Each row is a point. To make a cloud, some directions were put in groups of two or more. Within a group, all points are equally far from the middle, so they leave a hole (a ring in 2 directions, a hollow ball in 3). The other directions are filled evenly. Then the cloud was stretched, turned, moved and blurred a little. How many holes are there, and how many directions does each take, smallest first?

Cloud (22 x 3):
[[ 4.8 -2.7  1.2]
 [-4.8 -6.6  0.2]
 [-2.1 -5.5  3.1]
 [-4.8 -1.2  1.1]
 [ 4.2  3.5  4.6]
 [-0.7 -6.4 -4.5]
 [ 6.4  3.2 -0.3]
 [ 4.6  4.5 -3.6]
 [-4.8 -1.0  1.3]
 [-6.1 -2.4 -2.4]
 [ 4.2  6.4 -0.6]
 [-2.5 -4.9 -6.8]
 [-0.1 -4.8 -5.8]
 [ 4.9  5.8  1.6]
 [-2.3 -7.6 -2.9]
 [-0.5 -6.9 -3.6]
 [-3.6  2.4 -4.7]
 [-0.9  0.2  4.7]
 [ 1.9  5.5 -4.0]
 [-5.5 -1.3 -4.6]
 [-5.1  0.1 -2.6]
 [-3.8  2.3 -0.9]]
Holes: 1 (3)

Cloud (31 x 4):
[[-2.4 10.5 -2.1 -2.7]
 [ 5.3  1.1 -1.0  0.2]
 [ 2.3  0.1 -3.6 -1.1]
 [-3.8  0.8  0.7 -0.9]
 [ 1.3  3.9  3.3 -0.6]
 [ 0.1  3.7  2.2  4.8]
 [ 3.0 -3.1 -6.7 -3.8]
 [-2.7 -6.2 -1.2  4.7]
 [-2.1 10.3  2.1 -1.6]
 [ 2.1  2.6  4.6 -3.7]
 [ 4.1  5.7 -1.6  2.7]
 [-2.2 -0.3  6.6  1.3]
 [ 0.2  4.9 -7.3 -1.2]
 [-2.9  4.8  5.2  3.4]
 [-1.1 -2.5  8.3  3.8]
 [-4.1  3.8  2.9  1.9]
 [ 2.4  5.2 -1.5 -1.2]
 [-4.7 -3.7  4.8  3.0]
 [-1.0  2.1 -1.0  3.0]
 [ 0.1  8.7  1.8  1.9]
 [-6.8  6.6  1.1  5.0]
 [ 0.7 10.0  1.1 -5.1]
 [-3.1  3.8  2.3 -3.6]
 [-4.4  3.7 -1.4  1.1]
 [-2.4  1.0 -1.1  5.8]
 [-3.7 -5.8 -0.9  4.3]
 [ 0.1  7.4  3.4  1.1]
 [-2.5 -2.2  5.2  5.4]
 [ 0.6  8.1  5.4  2.3]
 [-0.4 -0.6 -7.6 -1.9]
 [ 4.9  4.9  5.0 -5.7]]
Holes: 0

Cloud (72 x 8):
[[  3.4  -5.1   7.1   2.7  -2.2  -4.0   3.8  -1.6]
 [ -6.1   1.8   3.6  -3.2  -2.0   3.7  -1.9  -7.7]
 [ -2.0  -3.1   1.8   6.4  -3.8  -1.1   3.4   2.2]
 [ -0.9  -4.7  -6.0  -0.6  -3.3  -5.9   1.1  -1.2]
 [ -3.3   0.3   1.0   2.3   1.1  -4.2  -1.4  -8.1]
 [ -0.7  -2.1   9.9  -3.4   1.3   0.9  -3.5  -4.0]
 [  0.5  -1.2   5.9  -0.2  -7.0  -1.4  -5.7  -4.8]
 [ -4.5  -3.9  -1.3  -4.3   0.2   6.0   1.2   0.4]
 [  2.3  -4.6  -3.7  -5.2  -1.9   1.8  -4.0  -7.5]
 [  4.1   6.2   2.8  -1.6   0.8   5.0  -4.6  -1.9]
 [ -7.4  -6.0   2.1  -1.2  -1.1   2.4  -2.1  -2.0]
 [  8.8   0.0   6.5  -5.1   4.3   4.3   2.1  -3.8]
 [  0.7  -8.2   2.8  -1.5  -1.8   2.0  -2.3  -5.2]
 [ -0.5  -1.5   4.4  -6.0   4.1   5.2  -4.2  -1.3]
 [ -7.0  -2.6   0.5  -2.7  -4.9  -1.0  -4.8  -6.3]
 [  4.8  -1.3  -2.2  -4.0  -2.4   5.6  -1.8  -1.5]
 [  5.1   8.3   4.7  -3.8   1.7  -2.6  -2.6  -7.5]
 [  3.7   2.6   3.8  -0.1  -1.6   2.8   5.5  -7.9]
 [ -2.1  -5.2   5.2  -2.2  -3.8   0.2   4.2   0.7]
 [ -2.3   1.5  -2.2  -6.9   1.1   3.2   4.1  -3.9]
 [  2.4  -3.3  -0.1  -3.5  -9.2  -1.1  -2.6  -3.3]
 [  2.9   0.4  -1.1  -2.7  -7.4   0.5  -4.7  -2.3]
 [ -3.3  -7.1  -4.8   3.3  -0.2  -3.4   0.3  -1.3]
 [ -6.9   1.5   2.5   3.1  -5.1  -2.5  -1.1  -4.0]
 [ -2.8  -2.6   5.9   1.8   2.7  -1.7  -4.3   3.3]
 [ -2.7  -0.9   0.3  -7.9   2.9  -5.4  -1.0  -2.9]
 [  0.7   3.4  -3.7  -4.0  -5.8   2.7  -1.8  -1.3]
 [ -0.6   1.6  -0.5  -5.4   0.9   0.1   5.0  -7.3]
 [ -2.9   4.7  -3.7  -0.2  -0.6  -3.6  -3.6   0.2]
 [ -8.2  -0.8   0.1  -1.5   2.3   3.3  -0.9  -0.3]
 [  1.7  -4.0   0.2  -8.8   0.9  -0.5  -0.2   0.7]
 [  5.1  -1.0   5.4   3.0  -4.2  -8.5  -1.7  -2.8]
 [  3.2   4.6  -1.9  -6.1   6.6   6.4   0.5  -7.6]
 [  2.5   6.0   8.7  -3.4  -1.6   5.9  -1.9  -4.4]
 [ -2.1  -0.7  -1.5  -7.6  -3.9  -0.6   3.8  -3.1]
 [  3.0   3.7  -0.8  -3.9  -0.1  -1.1   4.5  -2.9]
 [ -4.6  -0.2  -2.0  -1.1  -1.6  -8.8  -4.8  -0.9]
 [ -4.6  -5.7  -4.2   2.9  -6.2   1.9   0.8   2.7]
 [  6.5   5.8   1.4  -1.0   0.3   1.2  -4.5  -2.4]
 [ -0.1  -4.1   2.2  -1.3  -1.1  -6.2  -8.3  -1.1]
 [  4.3  -1.2  -2.3  -8.8   1.7   5.1  -2.6  -4.6]
 [ -0.6  -5.6   1.4   1.4  -6.4   0.7  -2.9   5.5]
 [  1.6  -3.0  -3.0  -1.3   4.4  -1.6   1.2   1.3]
 [ -4.8  -4.1  -1.7   1.3  -1.2   4.0   3.7  -1.0]
 [  3.3   8.0   1.3  -6.1   6.5   3.1  -3.0  -8.0]
 [  1.0  -0.8  -1.6  -0.7   3.3   8.7  -0.8  -6.4]
 [  1.0  -1.3   0.3  -1.3   4.4   0.7   4.0   0.5]
 [ -3.7  -0.7   1.0   4.3  -8.1   3.9  -1.9  -1.0]
 [ -1.9  -0.8   0.9  -2.3  -6.2  -1.6  -7.7  -4.5]
 [  6.8  -4.0  -0.4  -5.5   0.6  -1.4  -3.4  -7.9]
 [ -1.4  -4.1  -5.5   2.8   3.4  -1.0   0.0  -1.5]
 [ -4.6  -5.2   0.7  -1.2  -3.5  -1.4   4.1  -4.1]
 [  6.9   0.8   1.0  -2.9  -0.3  -5.4   3.1  -6.3]
 [  1.6  -3.5   5.9   1.9   1.7  -5.7  -4.9  -5.5]
 [ -3.1  -4.8  -1.2  -3.3  -3.9   2.6  -1.0  -8.8]
 [ -0.5  -4.2   3.1   0.2   2.3  -6.1   0.5  -6.6]
 [  0.9  -3.2   2.5  -1.8   1.2  -5.3   3.5  -6.7]
 [  8.7  -0.1   8.5  -2.6   3.1   2.4   3.8  -4.5]
 [  2.7   0.3  11.9   0.5  -2.1   0.1  -3.3  -3.4]
 [  2.5  -1.5  11.4   2.8  -3.2  -4.9  -1.6  -1.2]
 [ -7.9  -1.5  -3.9   2.7  -2.5  -1.3  -4.3  -4.5]
 [  5.3   2.9   5.8  -5.4   3.6  -5.1  -4.4  -8.6]
 [  1.5  -0.9  -3.8  -0.8   1.2   0.3  -2.5 -11.2]
 [ -2.3  -7.9  -1.2   4.7  -6.5  -5.1   0.5   3.1]
 [ -1.2  -0.7  -1.4  -9.0   2.4   3.8  -5.5  -2.4]
 [ -3.6   1.9  -2.4  -4.1  -6.4  -2.4  -2.0   2.6]
 [  3.5   2.9   7.0  -5.7  -2.6   2.9  -2.7   1.2]
 [  0.0   4.0   4.8  -8.4   2.1   5.5  -1.9 -10.1]
 [ -3.1  -1.9  -2.7  -2.0  -1.8  -1.2   2.4  -9.3]
 [ -5.8  -4.5  -4.9  -1.4  -1.1   3.8  -5.3  -3.2]
 [ -4.2  -1.6   4.2  -3.7  -0.3   5.9  -2.2  -6.8]
 [ -6.2  -1.6   2.9  -4.8   2.9   1.0   0.4  -0.8]]
Holes: 3 (2, 3, 3)

Cloud (89 x 9):
[[ -2.7 -10.0   3.3   4.1  -0.6  -1.3   1.6   3.4   3.8]
 [ -0.1  -2.1   2.3   4.5  -8.4  -5.4  -3.2  -2.8   2.1]
 [ -0.1   3.2   1.0  -7.2  -1.5   1.6   8.3   5.8   2.5]
 [ -2.2   0.9  -8.2   0.4   1.6   0.0   6.5   0.9   4.5]
 [ -3.4   4.1   5.0   3.8  -2.7  -2.2   3.7   3.9   5.8]
 [ -3.2   1.9   0.1  -5.2  -1.9   4.0  -0.8   0.1   5.8]
 [ -4.3  -2.3   6.0   0.9  -1.3  -2.1  -2.6  -5.9  -8.8]
 [  4.4  -5.6  -3.2  -0.4  -0.2   0.7  -6.3  -5.0   4.8]
 [ -2.9   4.3  -1.5   6.1   3.1  -3.3   6.1  -6.2  -1.1]
 [ -0.4  -6.5  -0.2  -0.6  -2.6   6.0  -4.1   4.6  -1.8]
 [  2.0   2.0  -3.1   5.8  -7.9   1.2   2.6  -0.5   1.4]
 [  2.0   2.7  -5.4  -3.9   7.1  -2.6  -6.4  -1.7   3.5]
 [ -4.5   7.3  -2.4  -3.3   0.6  -1.1   5.9   0.1  -3.3]
 [ -7.4   5.6   5.2  -0.8  -0.7   0.0  -2.4  -2.8   3.4]
 [ -6.4   2.3   0.5  -1.9   1.8   1.6  -6.6  -0.5  -6.0]
 [ -5.1   0.8   4.7   1.7   0.5  -0.6  -3.8  -7.8  -7.0]
 [ -4.7  -0.4   1.7   2.4  -8.8   0.3   1.6  -6.7  -1.5]
 [  0.8  -8.2   3.7  -3.4  -5.5  -3.8   0.9  -0.1   2.2]
 [  2.5   5.4  -0.6  -2.8   3.0  -2.1   6.1   1.9  -3.6]
 [ -0.3  -5.4  -4.0   6.2  -5.8  -5.3  -0.1  -1.2   3.3]
 [ -6.2   3.0  -0.5   3.2  -0.1  -6.1   3.8   3.5  -0.5]
 [ -3.4   2.5  -6.2   1.8  -3.6   1.0  -1.3   5.9  -0.5]
 [  1.0  -0.9  -0.2   4.4  -2.5   2.0   4.3   2.9   9.5]
 [ -5.3  -4.5  -0.4  -4.7   0.5  -1.7   1.7  -1.6  -7.6]
 [  0.5  -1.9  -3.8  -1.5  -1.9   4.8   4.3  -4.7   2.7]
 [ -1.3  -6.7  -6.1  -5.4   1.0   4.2  -0.8   4.7  -0.1]
 [ -5.4  -6.1  -0.9   1.3  -4.7  -3.0  -5.5  -2.9  -3.8]
 [ -2.2   2.1  -5.5  -6.3   1.0   3.8  -6.3   0.5   6.4]
 [  2.8  -1.8   3.0  -3.4  -1.0   4.9  -8.2   4.0  -4.2]
 [ -1.5   0.6  -2.4  10.6   0.6   1.6  -2.1  -4.7   5.2]
 [  2.6  -3.9   1.4  -2.2  -7.7  -0.5  -0.7  -3.4  -4.1]
 [  2.1  -3.2  -5.4  -0.1   6.6   5.1  -1.0   5.9   0.2]
 [ -5.0   2.2   1.7   5.0  -6.2  -4.0  -1.9  -5.6   3.9]
 [ -0.3   2.3   1.1  -2.9  -0.8   0.9  10.1   6.6   5.9]
 [ -0.1  -0.2   2.7   5.2   2.0   1.1  -6.9  -5.5   1.6]
 [ -5.0   6.0   3.5   0.0  -5.8  -2.1  -0.5  -7.5  -0.3]
 [  5.0  -6.2  -6.2   1.2   2.3   5.2   1.7   1.2   1.5]
 [  1.2   5.9  -3.4   5.9   2.6   5.6   0.0  -1.2   5.6]
 [  1.4  -0.6  -5.0   7.0  -7.0   2.4   0.5  -0.7   0.8]
 [  0.6   2.4  -8.2  -5.9   4.9   0.7   1.1   5.8  -1.1]
 [ -2.6   7.0  -0.3  -2.7  -2.4   0.7  -0.9   7.2  -3.5]
 [  4.0  -9.0  -2.5  -0.8  -2.2  -1.3  -5.4  -2.9   2.5]
 [ -2.0   1.1  -3.6   3.8  -1.8   5.2   3.3   3.8   7.3]
 [ -4.8  -8.3  -2.9  -0.5   1.8  -4.7   0.3  -0.8   2.3]
 [ -2.2   4.0   0.9   5.7  -3.4   5.1   6.0  -0.6   4.8]
 [  2.5  -4.8  -7.1  -1.9  -0.7  -3.2   1.1   9.1   3.9]
 [ -0.6  -3.9   1.9   3.4  -3.7   2.6  -5.3  -3.8   6.4]
 [ -4.0   5.3  -5.1  -3.5  -2.4  -2.1  -6.3  -3.9   1.0]
 [ -5.5   2.5  -1.8  10.3  -1.6  -0.3   4.9  -4.4   3.1]
 [  2.6   4.4  -1.8  -4.4   3.4  -6.0  -3.5   0.5   1.4]
 [  5.4   1.8  -7.0   0.6  -0.7   3.7   3.4   0.4   7.8]
 [ -1.7  -1.0   5.9  -3.2  -6.8  -2.0  -4.6   3.4  -6.4]
 [ -0.3  -1.6   4.3  -9.0   0.2  -3.9  -0.7   1.3  -6.3]
 [ -1.1   1.2   0.1   1.3   4.3  -6.8  -0.4  -1.2  -4.1]
 [ -4.4   2.7  -1.7   0.9   3.0   7.6   2.2  -2.3   1.8]
 [  0.0   2.6  -2.2   8.5  -5.5  -2.1  -2.0  -2.4   5.8]
 [ -3.5  -2.6   5.6   4.5  -6.9  -7.1   2.1   2.7   0.1]
 [ -5.0  -0.7   4.1   6.7  -2.1  -3.1  -0.6 -11.4  -1.8]
 [ -7.0   7.0   0.0   6.8   1.9  -1.2   5.9  -2.3   0.7]
 [ -2.4   3.8  -0.7  -5.2   2.8   1.4   9.2   5.8   3.1]
 [ -6.6  -3.3   0.2   9.1   0.6  -2.4   4.7  -1.4  -2.3]
 [  3.3   1.6  -0.4   4.8   0.9   2.0  -2.3  -1.8   8.8]
 [ -0.1   2.9   0.2   5.5   5.5   1.4  -4.5  -3.3   3.6]
 [ -3.1  -4.9   1.6  -3.9   6.9  -2.9  -1.5   1.0  -0.1]
 [ -3.6   5.0  -2.1   0.9   3.1  -6.1  -0.4  -5.4   1.2]
 [ -2.2  -1.7  -9.3   1.8  -0.6  -1.7   3.4   3.0   1.2]
 [ -3.1   4.8  -4.8   1.5   4.2  -3.6   5.9  -1.5   0.8]
 [  6.7  -3.4   1.4   0.6   1.8   1.4   3.9   3.9   2.1]
 [ -3.8   0.3  -5.1  -2.1  -7.2  -0.7  -5.6   0.0  -0.1]
 [  1.5   3.9   1.9   8.1  -4.4   2.4   3.7  -1.7   2.4]
 [ -0.8   6.9  -5.2  -1.9   3.0  -2.5   3.0   3.2  -1.8]
 [  5.8   4.0  -4.8   0.3   4.0  -0.8   2.0  -1.2   3.7]
 [  1.7   1.7   5.2   2.8   0.0   0.7  -5.0  -3.4   3.9]
 [ -1.9   3.0   7.9  -7.6   1.4   0.1  -1.0   1.7   0.9]
 [  0.8  -2.1   1.6   7.8   1.2   2.7   1.3   0.5  -2.1]
 [ -2.4   4.8   4.7   0.8   2.0  -5.0  -4.8   1.6  -2.4]
 [  3.2  -3.5   2.5  -2.0  -4.1   3.6   6.3   7.6   2.9]
 [ -4.1   0.1   3.2  -5.5   2.5  -4.1  -0.6  -4.0  -7.7]
 [ -0.6   2.5  -8.2   5.1   6.0   5.6  -3.9   1.9   4.2]
 [ -0.3  -5.1   6.1   1.3  -6.3  -4.9  -1.5  -5.2  -4.8]
 [ -1.4  -0.5  -5.3  -3.1   7.0  -3.5  -1.2   4.2   4.0]
 [ -3.8  -2.4   2.5  -3.4   2.2  -2.6  -3.5   6.9   3.7]
 [ -5.1   6.2  -0.9   6.0   3.8  -3.2  -1.4  -3.5   0.8]
 [  2.4  -5.1  -1.4  -2.3  -2.1  -3.1  -1.5   6.9   7.7]
 [  1.6   1.6  -5.4  -3.8  -0.1   3.4  -2.0  -6.5   1.3]
 [  2.8  -0.1  -7.2  -5.5   6.2   6.7  -5.4   0.5  -0.6]
 [ -0.8   4.4   4.2  -6.9   1.7   3.4   3.5  -3.0   0.9]
 [ -4.2  -3.7   2.2   3.5  -2.1   7.2   3.3  -3.7   0.4]
 [ -1.5  -3.1   2.0  -1.6  -7.8  -0.1  -4.5   3.8  -5.6]]
Holes: 3 (2, 2, 4)
